Each row of a before or after table is a point. One or more steps were done to the points. Then noise was added and the rows were shuffled. The steps act on how far a point lies along the listed directions, d1 being the first. What was done? A step turns or swaps two directions, mirrors them in a line or flattens them onto one, adds a multiple of one to another, or multiplies one. Angles are multiples of 10 degrees, from the lower direction toward the higher: turns from -170 to 170, lines from 10 to 170 but not 90. Use the fewest steps. Two steps may share a direction if one is a turn and the other turns, adds or multiplies; they go together, in the order done. Otherwise the lowest direction goes first.

Directions:
(1): [ 30 -28]
(2): [-28 -30]
Before (9 x 2):
[[  9   3]
 [-13 -12]
 [  3 -33]
 [-12 -26]
 [ 10 -18]
 [ 21 -11]
 [ 15 -36]
 [ -8 -31]
 [ 86  42]]
After (9 x 2):
[[ -8  35]
 [-12  16]
 [  7  29]
 [ 11  16]
 [ -6  -2]
 [-22   5]
 [-21  32]
 [-77 -55]
 [  2  32]]
Steps: turn d1 and d2 by 170 degrees

Directions:
(1): [ 17   9 -42 -50 -21   2]
(2): [  7 -48  21 -12 -26  38]
(3): [  4 -43 -45  28   6 -17]
(4): [-20  25 -25  32 -30  38]
Before:
[[-17  -4   3  21  -8  32]
 [-17  -7  -6  -4 -24  24]
 [ 19  29 -14 -35  22 -29]
 [ 22 -48 -29 -39 -30  -7]
 [ 11 -16  13 -12   0   6]
 [ 20 -26 -50 -18 -24  -9]
 [  5 -33 -37  12  18 -41]
 [  0   9 -32  -8   3 -10]
 [  1 -29 -77 -14 -12 -11]
 [  8  -9  35 -19   0   9]
 [ -8  26 -57  19   5 -10]
 [-13  16 -47  30  19 -13]
 [ 28 -44 -27 -25 -13 -11]]
After:
[[   7   13  -46  -26   -5   -9]
 [  36  -42  -60  -77  -45   -7]
 [ -14   -6  -11  -10  -26   25]
 [ -21   -6   13   35   -3   31]
 [   7  -10   38  -16    2    8]
 [  38  -40  -49  -51  -24  -11]
 [  -3   29  -69    5   -1  -10]
 [  27   32  -34  -59   11  -29]
 [  10  -16   13  -12    0    5]
 [   6  -32  -39    9   16  -42]
 [  14  -21 -110  -53  -28  -10]
 [  33  -20  -78  -53  -38   -7]
 [ -13   16  -48   30   19  -14]]
Steps: multiply d1 by 2

Directions:
(1): [-11 -19  22 -31  23  69 -15  -4  -8]
(2): [-21 -23  -5  33 -55  22   6 -44  -4]
Before (9 x 9):
[[  1 -13   1  -1  -6  21  -1 -20  23]
 [  0 -35   6  19 -23  36   1 -19   0]
 [-12 -14  18  15 -60  41   4 -48  -2]
 [ -4  11  21 -56  65  40 -32  22  -7]
 [ 12  18 -12  -9  -4 -22   5  -3   2]
 [ -9  -1 -11  31 -54 -10  -8 -42  -5]
 [  9  11  -3 -63  47  42 -15  51 -12]
 [-44 -38  23 -27 -32 105 -20 -50 -10]
 [-23 -52  27 -27  13 121 -32  -9 -19]]
After, 9 rows:
[[  6  11 -10  -6 -13 -10   1 -13   1]
 [  7  -5  -1  -6   4   4   0  -9  24]
 [ -8   5  23 -52  56  51 -33  12  -8]
 [ 16 -16   1  11   0   2   4   7   4]
 [ 10  15  12   0 -25 -14   7  -8   4]
 [  6 -19  20 -42  54  59 -29  36 -12]
 [  3  11 -17  21 -36 -37  -8 -20  -1]
 [-10   6  12 -45  19  27 -17  10   2]
 [  1   0   1 -58  39  60 -17  35 -15]]
Steps: flatten d1 and d2 onto the line at 150 degrees

Directions:
(1): [ -9 -41   9 -48 -15  17 -15 -17 -22  51 -26  34]
(2): [ 12  47  19 -32 -20 -24 -38  20 -42  14   2 -40]
(3): [ 26  19  19 -38  60 -23 -17  -4  30  -1  23  37]
(4): [ 37 -11  -2  -5 -11 -26   5 -70  27  12 -11 -43]
Before:
[[-42 -43 -13  36 -11  35  33  -4 -13   7  -4  17]
 [ -3  12   1   3  40  10  11  22  18 -16  50  36]
 [-12  13  -9 -24 -41   1 -23  36 -51  19   4 -37]
 [-25 -11  -9   6 -37   0   1  18 -29   9 -24 -28]
 [ 29  30   6 -21   0  -8 -16 -13 -11 -23  -5 -17]
 [  7   8  23 -44  35   1 -36  14  12  27  -3  44]
 [ 62  -3 -18  21   6 -45   5 -67   7  13  -1 -37]
 [ 12 -22 -16  15   2  -2  32 -54  48  -1  -9 -26]
 [ -4 -67 -35  53 -11  21  32 -60  42 -16 -27   5]
 [-32 -20 -16  62   2  31  40  16  16 -46 -17 -29]
 [ 19   8  48 -87   7 -13 -31 -23   4  50 -30  33]
 [  3 -12 -24 -16  54  11  27  20  50  -6   1  87]]
After, 12 rows:
[[ -4  -6   0 -28 -10  26 -11   5 -27  -4 -20  27]
 [-23  62  29 -11 -50   4 -22  62 -53   1 -22 -33]
 [ 21  19   2  23  36 -29  17 -35  30 -19  29 -27]
 [ 23  -6   3 -64  -7 -20 -28 -23 -11  42   3 -18]
 [-16 -28 -22  40 -34  28  35 -15  -1  -2  12 -20]
 [-16  18  -4  26 -48  14 -15  27 -27   8 -23 -44]
 [ 19   5  10 -38  23 -37 -15 -20  15  14  -4  -9]
 [ -7  12 -52  68 -39   9  48  20  11 -37 -16 -38]
 [ -5   1  -8   7  46   7  -7  55 -33   5  19  78]
 [-20  17  -3   7  47  11  15  38  29 -25  22  36]
 [ 11 -31   1   8  59   1  27 -42  63 -25  -8   4]
 [ 12  24 -11  41  68 -13   4  15  53 -66  32  28]]
Steps: mirror d1 and d2 in the line at 60 degrees; turn d3 and d4 by -150 degrees

Directions:
(1): [-29  -7 -28 -25   1  11  60  25  31  16 -21 -13 -55  27   6  23  49  22
  34   8]
(2): [ 21 -16 -36  21 -14  66  47 -15  -2 -23  14 -26  11 -12   9   9 -65  -7
  33  15]
(3): [-13  52 -49 -23  45  26  -6   9  32   5 -25 -16  56   0  20  -1  12 -25
 -36  25]
(4): [ 41 -29  51 -40  -2  13  -8 -37  11  58 -38 -22   8 -14  25  18   3 -15
  16  38]
Before, 10 rows:
[[-16  -8   8 -25   8  11   9  15  21  -5 -19  -3 -42  -3  -1  10  40  11
  -13  15]
 [ -6  29 -37 -26  41  31   0   2  39   9 -32 -27  57  -4  12   0  17 -29
  -23  23]
 [-18  52 -27 -17  40 -16  -9  19  39  -7  -8  -3  32  14   7  -1  29 -15
  -43  10]
 [ 31 -17  -2 -21  -5  26  14 -17  10  32 -19 -22  -5 -14   8  14  16   2
   23  22]
 [-37   1  -3 -18   8 -11  34  13   9  10   5   5 -20  11  -4   6  30  17
   10  13]
 [  5 -35 -19 -26  -4  67  66  -9  29  33  -9 -37 -18  -7  20  28 -14  -1
   43  26]
 [ 14   2  -3 -46  28   7  -6 -20  45  51 -57 -21  37   4  27  28  24 -21
  -20  40]
 [ 29 -21 -47  19  -2  84  52 -25  14   1  -3 -19  22 -12   4  22 -60 -11
   58  13]
 [-14   0  14   7   2 -11 -17  13  -8   9  -3  18  -8   8  -3  -8  29   1
   -5 -16]
 [-27  -3 -43 -13 -11  23  57  24  37  -4 -10 -24 -35  20  -8  25  32  26
   19   6]]
After:
[[  2 -10 -33 -34   1  26  53   8  31  33 -30 -26 -37   3   8  24  52  17
   35  21]
 [ -3  28 -84 -12  44  75  45   1  50  17 -32 -26  47   2  15  24  -7 -16
   20  26]
 [-52  -3 -18  -9   3 -11  56  29   9   0  11  13 -42  21 -12  10  35  32
   24   4]
 [ 17 -47  -5  15 -25  50  58 -15   3 -13  11 -28 -20  -5  -4   9 -37   4
   53   4]
 [-30 -17  -6 -19  -3  10  45  34  23 -20 -14  -4 -75   7  -6  15  44  24
   10   5]
 [-53  -2 -76 -56  23  67 109  36  66  35 -38 -44 -49  25  23  43  55  11
   44  27]
 [-57   9 -76  -9 -10  21  88  52  47 -15  -6 -24 -62  31 -16  31  56  43
   22  -3]
 [ 10 -67  -5 -22 -29  31  85 -10  33  34 -29 -27 -68  19   9  47  10  24
   68  24]
 [ 20 -36  18  36 -32  -2  26  -8 -14 -31  37   2 -30  -3 -13   5 -48  12
   31 -15]
 [ -7  -9  23  15  -8 -10 -16   8 -18   5   5  17 -14   6  -6  -8  17   6
    5 -18]]
Steps: turn d1 and d4 by -30 degrees; multiply d1 by 2; mirror d2 and d3 in the line at 30 degrees

Directions:
(1): [-14  -1  -1 -31 -11  17 -12  26 -37  24 -33  65  23  32  15 -17  32 -18
  39  10  -6  53  21 -44 -17  44 -37   2  51  11 -23 -15]
(2): [-27  -2  15 -22   6   9   0   9 -20 -45 -22   9 -51   1  10 -49   2 -41
 -44 -42  18  20 -50  -6  -9 -11 -14 -26 -39  -7  12 -76]
(3): [ 49   0 -18  58  37   4 -26  37 -46 -36  -7  41  24  31  -1  24  23 -41
 -16 -26  -8 -35  45  -1  -1   2  35 -17 -40 -15 -16   3]
(4): [ 18  11  20   2 -27 -44 -16 -25  30  19 -25 -55   8   0  41  21   4 -80
  19  -3 -43 -30  21 -28   6  32 -26  -8 -19  33  25 -29]
(5): [-41 -30 -40  25  -9 -18   7  17 -22  55 -18 -18   7 -20  10 -26  36 -17
 -19  75  -3   8  23  54  31 -16  -6 -12 -30 -27 -31 -32]
Before:
[[-62  -5  25 -45 -30 -13  13 -23  27  30 -30 -26 -37 -41  16 -40 -16 -17
   -1  26  11  18 -27   3  16  -7 -60 -16  -3   8  18 -59]
 [-29 -10  -2  -7  -2   8  29 -36  40  14  35 -49 -28 -40  -2 -13 -22  53
  -24  19  26  22 -49  41  13 -32 -10  34  -3  -1  27  14]
 [ -3   8  15  -7 -13  -2 -25   7 -26  -2 -25  23  19  34  36   1  19 -61
   31 -29 -28 -10  34 -47  -5  51 -31  -9   3  27  10 -43]
 [ 32  17   6  38  23  -6 -18  -5 -14 -44   1 -33 -27   7   4  22 -15 -61
  -44 -44 -10 -71   9  -3   4 -18  25 -31 -92   4  22 -30]
 [-18  13  16 -22 -13 -18  16 -56  37  -9   0 -77 -50 -26  13 -24 -25 -30
  -31  -5  -5 -33 -48  10   9 -15   1 -18 -42   7  30 -31]
 [-20  -5 -16   2   4 -31  18 -44  30  13  30 -64 -14 -22   5  -9 -18  37
  -15  32  -8 -22 -28  32  12 -34   1  -5  -6  14   3   3]
 [-16   3   7 -30  18  -4  36 -26  24 -11  27 -46 -37 -28 -29  -1 -42  59
  -36  -4  15  -4 -59  33   8 -36  20  15 -10 -12  30  22]
 [ -4   2   9 -29 -25 -31  18 -29  46  43  33 -71  -5 -52   7  25 -27  44
    8   7 -23  -5 -18  15   8  -8 -20  37  21  13  14  28]
 [  2  18  39  19 -15 -29   1 -59  66  -2  25 -77  -2 -27   4  30 -23 -17
   -3  -4  -8 -50  -2  15  13  -6  25  -4 -35   2  38  -8]
 [ 19  -3  14  27  -6  20  10 -29  55 -39  47 -11 -17  -8 -27  38 -70  69
   -6 -14  19 -25 -22  -5  -1 -27  41  49   1   0  22  65]
 [ 44  14  26  -4 -14 -16  -5 -35  37  -8  15 -51   7   5  25  45 -37  -8
   22 -39 -17 -40  -7 -32  -6  23  -3   2   5  49  51  24]
 [-17   5   1   3 -19  -8   9  -7  12  41  -4 -32   5  -9  15  -6  -2   6
    0  39   4   5  11   9  -3  -5  -3  14  -6   1 -10 -12]
 [-33   4   3 -59 -59  -4   0  -7  32  60 -33   9  17  -1  43 -12  23 -29
   63  56 -43  55  -1 -42   0  57 -76  12  63  28   1  -8]
 [ -5  -2   3   4 -25 -33  -2 -25  41 -15 -12 -82 -38 -46   8  -9 -24 -32
  -44  -1  14 -44 -40  18  36  -7   5 -21 -60   8  34 -30]]
After:
[[-31  -7 -11 -15   8 -15  22 -43  27   7  36 -40 -18 -17  -2 -16 -20  61
  -12  31   9  -7 -39  27   0 -24   2   2  15  15   4  16]
 [-43  22  29 -80 -26  41   4  -7 -10   1 -16  34 -38  13   2 -38 -16   9
   15 -26  25  61 -47 -58 -33  23 -51   2  36  30  12 -34]
 [-32  -2   7 -37 -13 -38  29 -34  38  32  -1 -83 -26 -40   3   1 -21   2
  -22  28 -12  -8 -40  27  19 -17 -14   9 -20  -1  30  -9]
 [ 40  11  31 -23 -15   5  -2 -38  31 -14  30 -29  -1   3  10  38 -40  31
   31 -42  -3 -22 -20 -37 -14  16  -4  11  38  49  51  47]
 [ 77  14 -23  73  47  25 -14  24   5 -77  42  26  11   6 -33  49 -16  12
  -30 -39  -9 -64  14  23   4 -31  68  -1 -50 -33   5  68]
 [-17  -8  17  -2 -62 -32   6 -52  74  51  -3 -73   5 -24  24  32 -35 -12
   34  48 -27 -10  10 -24  19  19 -31  45  17  35  28  15]
 [ 16  16  18  10  27  31 -22  17 -44 -57   4  65   6  41   3   8  -1  -8
    1 -70   6 -22  12 -34 -20  18   9  -5  -5   4  11  -8]
 [-33  -1  13 -55 -24  24  19 -15  28 -37  -1 -15 -55 -39 -19 -41 -37  56
  -35 -18  58  25 -91  -6   3  -6  -9   1  15   7  26  -8]
 [ 22   5   5  -5  -5 -23  12 -26  33  22  52 -61   5 -49  -9  39 -31  65
    1  -6 -12 -27 -13  24   3 -25   6  38  11  -1  11  50]
 [ -1   7   2  13   3  14  12   2   8   4  21  -8  -2  -3  -6  -1 -15  40
  -14  20  17  -3   6  18 -15 -24  26  18  -3 -13 -13  19]
 [-21 -14  -6  11  -4  -8  26 -40  50  20  23 -70 -24 -45   8 -11 -11  22
  -26  30  14   3 -40  46  20 -28  -6  27 -26   7  25   7]
 [-32  15  51 -39 -22  20  18 -56  62  -3  36 -17 -10 -20 -23   0 -34  60
   20  -9  27  22 -38  -6 -12   1   7  10  39   3  30  19]
 [-27  12  25 -55   1  22  30 -48  27 -36  16 -28 -64 -17 -15 -42 -42  23
  -31 -33  26   2 -86  -7  -8 -21   5 -13  -1  -3  27 -14]
 [ -9   7  15  13  33  17  10  -6   9 -55  13   3 -57 -30 -26 -17 -41  19
  -57 -35  44 -32 -40  32  15 -57  19 -20 -48 -26  18 -23]]
Steps: swap d1 and d3; multiply d2 by 1.3; mirror d4 and d5 in the line at 120 degrees
